Rows are points. To make a cloud, some directions were put in groups of two or more. Within a group, all points are equally far from the middle, so they leave a hole (a ring in 2 directions, a hollow ball in 3). The other directions are filled evenly. Then the cloud was stretched, turned, moved and blurred a little. How many holes are there, and how many directions does each take, smallest first?

Cloud, 20 rows:
[[ 31  27  15]
 [ 52  -3  28]
 [-27   9  24]
 [  1   8  53]
 [ 36  10  -9]
 [ 35  16  -3]
 [  4 -39  11]
 [ 16  -3  59]
 [ 13 -12 -26]
 [-32   1  11]
 [ 36 -30  13]
 [ -4  12 -23]
 [ 47   2  40]
 [  9  24  42]
 [ 30 -34  23]
 [ -4  15 -20]
 [ 51  -2  29]
 [ 14 -32  41]
 [ 32  20  -2]
 [ 36  -2 -12]]
Holes: 1 (3)

Cloud:
[[ 14 -12  -9  50   8 -24]
 [ 18   0  -8  68   3  28]
 [-14 -10 -54   7  31  44]
 [  5  46   0 -30   2  35]
 [ -6  29  23  17  -9  33]
 [ 24   5 -12   5  27  44]
 [  0  32 -20 -20 -10  60]
 [  8  22 -22   8  29  24]
 [ 48  17 -11  15 -18  13]
 [-12  -7  40  22  13  23]
 [-32  67 -21   9  -8  17]
 [ -1  59  17  34  -8  20]
 [ 17  25 -50  21  24  11]
 [  8  26 -14 -17 -15  14]
 [ 16 -10  72  19  12  -2]
 [ 55  -3   2  12 -26  14]
 [-23  -7 -28  28 -27   7]
 [-21   0 -29 -12  28 -28]
 [-56   4  12  40  11 -13]
 [ -1  49  11   0  30 -11]
 [-64  19 -39  -4  25  22]
 [-14  43  28 -28 -30  14]
 [-34 -14 -19  11  -8 -29]
 [-42  10 -44   3  -2  32]
 [ 12  19 -56 -18  16  -4]
 [  1  14  30 -45 -12  35]
 [-17  39  19  40  10  30]
 [ -1  -1 -23  10  20 -22]
 [ -9 -18 -32  25  32  18]
 [ 18 -12 -27 -31 -13  22]
 [ -5  43   6 -32 -30  37]
 [-20  31 -26 -41 -13  63]
 [-30   3 -38   7  -1   7]
 [ 24  39  41  18  -5  33]
 [  9  17 -15 -38   1  21]
 [-16  25 -30 -11 -25 -19]
 [ 12 -24 -20  -1  28   5]
 [-55  40 -27 -16  16   4]
 [-18  12  25 -11  26  19]
 [ 27  37 -38  22 -11  39]
 [ 15  30  25  -8  -9  44]
 [-10  18   9   4  22  46]
 [-33  17 -33 -24  -1 -17]
 [ 23  37 -30  45  -6 -10]
 [-10   4  21   2  -3 -15]
 [-13   8 -26  10  42  -6]
 [ 24   1   3 -23   2  19]
 [-21  13  41  35  10  38]
 [  3 -11 -40  11  50  19]
 [  3  28 -13  17 -79  64]
 [  6  29 -28  28  38  -8]
 [-10  56 -19 -13  20  12]
 [-44  16 -10   0  46 -11]
 [-65  -5  -4  20  -4 -37]]
Holes: 0

Cloud (80 x 8):
[[ 16  -8  37   3  13  48  17  10]
 [-10  13 -62   4 -43 -27 -46   2]
 [ -7  -8 -56   1  12   3 -14  20]
 [ -3 -15 -28 -22 -45 -12 -37  39]
 [ -2  14 -42 -56  11 -12 -12  14]
 [ 27 -11 -17  -1 -71 -14 -26  22]
 [-20  -3  45 -18 -31  50 -41  16]
 [ 22  16 -24  19  27 -47  -2  46]
 [-30 -29  45   4  -9  30 -27  17]
 [ 27 -58 -16  52  12   1  19  29]
 [-11 -16   4   6 -37  12  -5 -34]
 [ 22 -22   6  12 -22  13 -43  27]
 [ 41  30   9 -20  29  -5  20 -40]
 [ -2  37  13   2  28 -17   8 -28]
 [ 41 -21 -32  31  11 -32  16 -12]
 [ 16   0 -15  -7  42  10  21   8]
 [-28 -29  35  12 -11   8  37 -22]
 [  2 -13 -22  -1 -13 -30  28   7]
 [ -4  -6 -12 -45 -38 -13  -8 -31]
 [ -4   0 -28 -23  -1   0  21  31]
 [ 20 -48 -17   8 -30  15  -1 -13]
 [ -9 -60 -11   4 -27  26  15  38]
 [ 11 -37 -28  -8  14 -12  -6  -9]
 [ 60  24 -20   7  19 -71  18 -20]
 [-23  -4  -4 -35   6 -24   2   8]
 [-20 -18 -13  31 -26   5 -36 -24]
 [ 55 -44 -22  56 -16 -20  33 -18]
 [  9 -18  25  18  16  -5   2 -21]
 [ 28   3  14 -25  -4  -2  22  -2]
 [-28 -48 -25  34  -5 -16  19  -4]
 [  8  43 -14 -23  33 -29  19   0]
 [  5 -33  -7   6 -47  28  14  -3]
 [  4 -52  -9  16 -18  -7   9  40]
 [  4 -35   1  23 -11 -21 -37 -32]
 [-11   5  23  -8 -36 -46 -54 -13]
 [  6 -12 -32 -11 -41 -11  33 -14]
 [ 18 -49  -9  45  -9  -7  24  -6]
 [ 15 -38 -41  61  -1 -23 -19  -5]
 [ -5  -6 -29  47 -39 -11  -5   6]
 [-22 -19 -26 -16  -8  17 -34  -6]
 [ 18 -33 -31 -20 -28  -9  15  32]
 [ 55  -8   4  -3  47   0  -6   8]
 [  3 -13 -49  64  32 -45 -16   4]
 [-14  -7 -19  53  14 -17 -20  -9]
 [ 30  -2  12  23  52 -17  34  11]
 [-20  31  14   5 -32   1 -14  35]
 [ 36 -48 -36  -8 -47 -48  -1  24]
 [ 22 -12 -38  32 -21 -57 -33  44]
 [ 40 -30   7  28  12 -23  45  32]
 [-12   8  31   6   4 -38 -37 -16]
 [  6  29  29 -20  37 -34  18  31]
 [ 23   5  13  -5 -45  -1  49   2]
 [ 30  51  24 -17  -9  -3   7  -2]
 [ 36 -33 -64  21   5 -37 -11 -17]
 [ 33 -67  12  21   7   2  38  12]
 [  8 -31 -50  58   3 -42 -30  -8]
 [ 56   0  -3  39   9  10  24  -3]
 [ 45 -16 -11  26   8 -16 -22 -35]
 [-41 -39 -28   3 -28  13  -3  -6]
 [  2   3 -18  10 -57 -16  -7  24]
 [-32 -17  53 -16   3   4  26   3]
 [  1  19   2 -70  -9  -3  -1 -15]
 [  3  -2 -24   5  22 -35 -38 -24]
 [ 33 -12  52  34 -21  12  21  24]
 [ 14  18  -8   7   6 -61  -1  18]
 [ 46 -38 -36  15  17 -35   2   0]
 [-35 -38 -15 -10  23  -8  -5   8]
 [ 14  35 -17  -2   5 -49  -9   9]
 [-17 -23 -51  16  -9 -26 -14 -34]
 [ -9 -15 -31  33 -39 -64   9   8]
 [  7   9   7 -33 -18   6  15  26]
 [ -4 -32 -17  59  -8 -14  -5 -10]
 [-18 -23 -27  32  29 -18  16   3]
 [  8 -41   7  41 -28 -24 -28  10]
 [ 43 -37  33  -7  18   4  -7 -13]
 [ -3  40  -4  33  43  -6   2  -4]
 [-23 -60 -11  15 -19  26 -36  19]
 [-13  17 -58   1 -12 -31 -54   0]
 [ -2  29  -5 -21 -37 -37 -20 -20]
 [ 35  -4  58  19 -12  -5  26  42]]
Holes: 0

Cloud:
[[-49  16 -50  18  29  14  17 -24 -20]
 [  8 -12   5 -49  35 -26  -2 -21  17]
 [-42  37   4  17  14 -18  15  13 -52]
 [-43   3   1  -7  33 -33 -51   8  28]
 [-18  -4  11  -1  40 -27 -17  16   4]
 [-13 -17  -8  20 -10  42   8 -17 -38]
 [-32  42 -31  26 -27 -14  11  18 -62]
 [-40 -30 -17   0  -6  13  36 -13  -3]
 [ -4  -5  16 -24 -32  16  16 -21   4]
 [-24  29  -9   5 -20 -18  -2 -14 -28]
 [-18  33 -24 -23 -20 -35 -24  45 -66]
 [-20   8 -38  -7  53  -8 -16   0 -28]
 [ -1  33 -28  31  42  20 -31  17  -6]
 [ 32  -6 -38  -8 -42  14  19  44 -38]
 [-47  48  -6  33  65  12 -42  28 -20]
 [ 28  -1 -14  -7 -10 -38  11   6  -5]
 [ -9 -27  -6 -54  19 -36  27  -5  -8]
 [ 12 -12   4 -34 -34  15   4   0  21]
 [ 23  25 -71 -11 -20 -38  -3  19 -56]
 [-42  -7  14  36  36  48   1   2 -29]
 [ 27  22  28  17 -20  -6  11  37 -15]
 [ 25  11  18 -44 -39 -20 -56   7 -28]
 [ 24 -28   5 -11 -14 -35 -16  -6 -23]
 [-38   2   5  30   5  45 -10   9 -44]
 [ 21  14  -2 -36  28  43 -27   8 -13]
 [ 14 -15 -32 -18  35   3 -23 -31 -22]
 [  0  31 -25  42 -30   6  10  33 -73]
 [-22  -2 -16  10   7   8  28 -56 -54]
 [-10  19  47 -11  65   4 -33 -15  16]
 [-15   9  25 -35  46 -12 -41 -27   7]
 [-36 -34  29 -39  53  15 -14   2  17]
 [ 37  -3 -23 -16 -45   9 -34  31 -57]
 [-33  41 -22  19 -23 -21   9  13 -53]
 [  7  47 -18  -1 -29  18  11  24 -22]
 [-30  -9  -9  13  -9 -13  49   9 -17]
 [ -8  -6   1 -12   6  -2 -52 -14 -59]
 [-41  25 -28 -14  11  22  20  36 -44]
 [-22 -36 -11  -4  24 -28  19 -34 -11]
 [  6  18 -37  30  14  -2 -28  21 -18]
 [-37   7   8 -28 -42   8 -16  -1 -51]
 [ 14  17  20 -30 -10  28  23   5   0]
 [-64  -4 -22  26  28  29  10   6 -13]
 [ 29 -11  18 -50 -13 -15 -18  21   0]
 [ -9   2  24  -9 -26  19  42 -28 -45]
 [ 12   7  21 -17 -41  23   9 -25 -14]
 [-33  18  27 -28  15  36 -24   7 -17]
 [-24 -23  12 -11  25 -12   9 -53  14]
 [ 15  30  -8  -3 -10 -13 -14 -17 -23]
 [-24  -6   5   5  19  24  11   9  27]
 [-41 -38   7 -38  20 -29 -28 -17   2]
 [-11 -20  12  25  21  12 -36 -21   8]
 [  7  -8   4 -25  -9  25 -13  20  33]
 [-40 -17 -14 -20  -7   3  42   7   6]
 [-14  20  -6 -17 -47   9  13  -5 -23]
 [-57  35  14  27  37  34   2  10 -36]
 [-20 -27  18 -44  12 -35 -11 -27 -12]
 [-50  -8  29 -39  53 -17 -43  16  22]
 [-10  10   5 -25 -22  29  17 -12 -38]
 [ -3  16   3 -44 -29 -15   0  49  -9]
 [  5  -8  26   5 -23  12  22   9  -9]
 [ 22 -17 -34 -55 -36 -45 -19   2   9]
 [  0  37 -37 -48  -8 -14  -3  39 -26]
 [ -5  30 -42  41   2   7   8  40 -37]
 [  8   9  10  18 -34  -2 -28  19  10]
 [-21  19  -1  24  12  45 -30  59 -13]
 [-16 -15 -35 -19  -9  32 -21  -3 -11]
 [-51  12  -8 -11  15  26 -27  27 -41]
 [-19  30 -30  25  57  34  11   3  -8]
 [ 34  25  10  -6 -11 -10 -14 -18 -22]
 [ 13 -24 -17 -38  -2 -51  30   6 -24]
 [-37  -9  10 -64  30  -9 -12 -30   4]
 [ 34  25   1 -20   2  51  24  11 -25]
 [-37  32   7   7   9  -9  32   9 -26]
 [-31 -17   1  -9 -11  -3   9 -50  18]
 [ 11 -20  15 -23 -24  26   7 -29  27]
 [  9   0  53   5   5  42 -24  43  13]
 [-18 -35  19   9  22 -13  -8 -33 -12]
 [  4 -13 -52   7 -25 -43 -13   9 -45]
 [ 10  10 -23   9 -38  14   0  71 -56]
 [-45   8 -19  12 -27  25  -4  20 -59]
 [ 34   6 -33  13 -26 -27  -8  17 -82]
 [-33  -8 -13 -32 -31  17  39 -43 -45]
 [ -5  16 -19  30 -33  18  -7  69 -33]
 [ 62  -6 -21  23 -46 -24  -2  19 -37]
 [ -6   6 -16  19   7  48  -7 -22 -18]
 [-11 -34  35 -55  27 -10 -21 -31   6]
 [-15 -40  17 -65  12   6 -23 -40  32]
 [  9  12  34   0  19 -16   3   3 -13]
 [ -1   8  15  -1 -17 -22  12 -29 -53]
 [-19 -24  24 -34  50 -20 -21 -25  16]
 [-29 -50 -16 -23 -15  20  12 -25 -25]
 [ -2  -6  -9 -20  -5  32  11   3 -55]
 [-17  50 -48  29  -4 -26  -8  41 -57]
 [ -5 -10  31  -5 -17  22 -25 -36  27]
 [-19  16  26   4  21 -23  -5   6  -8]
 [ -6   2 -38   9  -8 -53  -9  54 -42]
 [ -3  28 -11 -12  18 -14   6 -20  -3]
 [-24  20 -28 -29 -22 -45 -38  -8 -38]
 [-42   2 -26   1  34 -14 -38  -8 -44]
 [ -7  17 -37   1  23  -9 -74  22 -10]
 [ -6  -1 -13 -45  17 -11  30  -9 -62]
 [-27   5  33 -17 -24  13 -16  24   2]]
Holes: 2 (2, 2)

Cloud:
[[ 16 -25 -27  22   6 -26  38   8  13]
 [-34 -10  14  18  -3 -39   3  23 -26]
 [-19  22  20 -11 -13  46 -17 -56 -15]
 [ 20  -2  24 -43 -13  41 -25 -24   3]
 [-41   4  -6  46   0   4 -40 -12  35]
 [ -6   1 -22   5 -22  10 -49 -14  33]
 [  4  29  37  13  44  24  10 -39  -3]
 [  4   5  16 -38 -19 -14  27  18  11]
 [-18  -1   5 -23  -1  37 -34 -51  40]
 [ 53   1   4  36  -3  31 -29  -2  42]
 [ -1  28  38  57   0  59 -11 -23  23]
 [-22  -2   4 -43   5  35 -36  20  -8]
 [-14 -42 -22  33 -18  -3   3 -25  11]
 [ -6   1  35  33 -26  20 -23  13 -29]
 [ 15  32 -25   0  37 -28  -1  -8  21]
 [ 38 -21  -4  16  50 -25 -28 -14   8]
 [ -5 -12  -3  51  49  14   7 -12  62]
 [-49 -23  35  10 -21  44 -33 -20  18]
 [  5 -23 -21  20 -15  44  22  13  -4]
 [  8 -33 -13   4 -42   9 -12   1 -10]
 [ -1   0 -36  46  52 -10  -2   4  12]
 [-24 -37 -16 -31 -12   1 -25 -26  29]
 [ 12  21  25 -18  35  -7  11 -41 -15]
 [ 38 -28  -5  -7  22  -8  -5  22 -45]
 [-33 -32 -39   4  -1  13 -27   4   4]
 [ 32  11  29  45  44 -15 -28   6 -18]
 [-61 -13  19  -9 -19  -5  23  15  18]
 [-29 -14  54  39   1  30 -23  -4 -14]
 [  6  11  19  32  -8 -42  17 -25  28]
 [-41 -32  51 -13 -21  36   3 -10   4]
 [ 45  29   2   4   2 -11   7 -28  46]
 [-17 -26  -2  51  -7  11  -8  37 -10]
 [-23  -8  31  48 -35   2 -27 -18   7]
 [ 22 -28 -10  43  28  34 -39  10   4]
 [ 30  25  41 -24   8  42   1  -8  21]
 [-15  16   0  33  21 -36   1  36  12]
 [-18  37  -8   1  -5  65  18 -22  16]
 [-43 -29  21 -13   3   3 -51  -2 -25]
 [  7  28  26 -13  43   1   7   6  33]
 [-11  12  62   0  -8 -17 -14   2   0]
 [ 42  16  24  58  22  38  31 -15  29]
 [ 16 -25  28   0  50  41  15 -32  11]
 [ -5   5 -25  22  57   1 -25 -21 -16]
 [-33 -11  43   7  12 -19 -20 -39 -15]
 [  0 -16  47  13 -21   1  28  41   4]
 [ 22 -12   0  14   2 -47 -19 -29 -16]
 [ 10 -16  58   8 -18  19  29  -9  11]
 [ 12  -2  49 -12  -6   7 -10   3 -46]
 [-19 -14  14  49  33  17  -9 -23 -32]
 [ -6  19  33  25 -29  55 -18 -17  52]
 [ 25   5  11 -29   8  34  -7 -41 -34]
 [-47  26 -14 -10  27  -7  -4 -23  -8]
 [ 50   7  36  43 -16   8 -18   4  32]
 [-32   4  -4   2   0  47 -36   3  51]
 [ 29  27  16  48  18 -23 -13  30  31]
 [ -7 -11 -10  59  39 -30  -3 -19  14]
 [ -1  43  50  27  -6  35 -25 -19  -1]
 [ -9 -15 -15  36 -26  -1  36  -9  37]
 [ 12 -46  28 -15  -4  39  -1 -32 -16]
 [ -3 -28  33  35  16 -13  13 -24  53]
 [ 42 -23  -1  17  25  30 -38  -4  34]
 [-24 -54  13  17   3  -9  -4 -26  42]
 [-53   2  21 -31 -13  19 -11 -29  37]
 [  3  34  45  65  23  30   0  -2  37]
 [-46  -1  39  -6  18  19 -33   2 -29]
 [ -3  21 -24  23 -38  26  16 -15   4]
 [ 23   1  36 -34  -1  44   2 -18 -18]
 [ 20   9 -16   6 -29 -29 -10   8  19]
 [-31 -21  36   6   4  -7 -48 -27 -19]
 [  0   5  35  11  21  44 -53 -21  27]
 [ 40  27  32  16  -4  61   0 -14   4]
 [-33 -37  39 -11  20  12  21 -36   0]
 [ 26  41   8  75  22  32   6   8  41]
 [-16  36  11  30  29  12 -34 -51  36]
 [ 59  23  15  14  52   8   3  13  -5]
 [-14 -33 -26   0  36 -26 -17  29 -12]
 [-13  34  49  31  15  23 -12   3  47]
 [ 19  14  11  58  26 -17 -11  44  18]
 [-25   0 -24 -20  20  33  10  19  46]
 [ 16 -28  16   7  40  20 -42 -38 -16]
 [-40   5  17 -16 -32  34  26 -32  13]
 [-41 -32  25 -25  28  -9  -7  35  15]
 [ -2 -12 -19   8   7  -6 -18 -11 -53]
 [-19  12  30 -14  -5  59 -20  22 -11]
 [-14 -30  47  -3  -7 -13 -20  43 -17]
 [-20 -47  23 -30  -1  28 -16 -30  29]
 [ 21 -16 -23 -16 -23  -1 -21 -32 -17]
 [ 22   2 -48  -1  -9   3  -9 -16  -5]
 [ 21  47  33  24  16   2  18 -40  26]
 [ 20  61   9  48   5  13 -32 -13  15]
 [ 37  -6  20  18  43 -27  -9  -4 -40]
 [-18 -10  17  31  52   4  42  -1   2]
 [ 48  15  11  40  26  13  37  33  20]
 [-14   1  41   7 -32  65 -13 -16  21]
 [-43 -11  13 -41  26   4   3 -36 -18]
 [ -4 -31  23 -24 -10  23 -13 -38  41]
 [-15   5  16  26  -5  19 -11 -32  76]]
Holes: 1 (9)
